Every row gives one point. To make a cloud, some directions were put in groups of two or more. Within a group, all points are equally far from the middle, so they leave a hole (a ring in 2 directions, a hollow ball in 3). The other directions are filled evenly. Then the cloud was stretched, turned, moved and blurred a little. How many holes are there, and how many directions does each take, smallest first?

Cloud (14 x 2):
[[ 24.6 -19.9]
 [ 17.4 -24.3]
 [ 29.8   8.1]
 [ 31.9  -5.3]
 [ 19.6  19.4]
 [ 27.1 -16.9]
 [ -3.0  22.8]
 [-20.3  -4.6]
 [-18.4 -10.7]
 [ 19.2  19.9]
 [ 31.9   0.9]
 [-12.8 -18.9]
 [ 27.9  11.7]
 [-13.8  15.5]]
Holes: 1 (2)

Cloud (19 x 3):
[[ 31.9 -11.2 -17.8]
 [ 21.6   4.5  15.5]
 [ -1.4  10.4  24.5]
 [-18.2 -19.9  15.3]
 [-29.1  10.0  -4.4]
 [ -2.0 -29.1   5.2]
 [-11.5  25.7   0.5]
 [ -5.0  22.2  -3.6]
 [-12.7   8.4 -37.7]
 [ 18.7  15.8 -27.7]
 [ -0.1 -11.7 -27.9]
 [ -0.9 -39.0 -19.1]
 [  1.0   6.3  22.9]
 [ -3.3  -7.7  35.0]
 [ 21.6   4.4  26.2]
 [ 24.3 -34.7 -11.2]
 [ 43.3  -6.2  11.9]
 [ 27.9 -19.2  14.4]
 [ 10.9 -15.4 -17.2]]
Holes: 0

Cloud (27 x 4):
[[-18.3  21.6 -12.9   7.1]
 [ 31.4  22.8  12.3   4.8]
 [ -4.2  -1.6  18.1 -22.8]
 [-13.4 -17.1  19.5 -14.5]
 [  8.4  24.6 -19.0  -1.2]
 [-15.8  39.5 -16.1  -4.7]
 [  8.4  37.4  -9.8 -30.4]
 [ 14.1  17.7 -24.1 -14.5]
 [-38.5  -5.4  27.2  18.7]
 [-43.9  -9.5   5.4 -33.9]
 [-16.4  49.6   2.0 -17.1]
 [ 15.4   8.0   4.7  -5.2]
 [  9.4  -3.2 -18.5   6.1]
 [-14.0   9.2 -15.2  29.5]
 [ -4.4  -4.0  -5.2   2.5]
 [ -0.8  24.8  23.2 -20.5]
 [ -4.8  30.0  13.0 -43.1]
 [ -7.3 -37.6  13.0  -9.6]
 [ -7.2 -13.9 -13.0 -11.5]
 [ 21.7 -25.7  -4.3 -17.1]
 [-35.8  13.2 -16.3  10.5]
 [-26.2  -4.9   9.7 -11.2]
 [ 24.6  -7.1  26.0 -33.1]
 [ -5.7 -19.8  25.7  14.7]
 [ 21.0  -5.2 -29.6 -12.4]
 [-20.3  30.4  14.6 -10.2]
 [ -3.5  -3.1  26.7 -10.5]]
Holes: 0
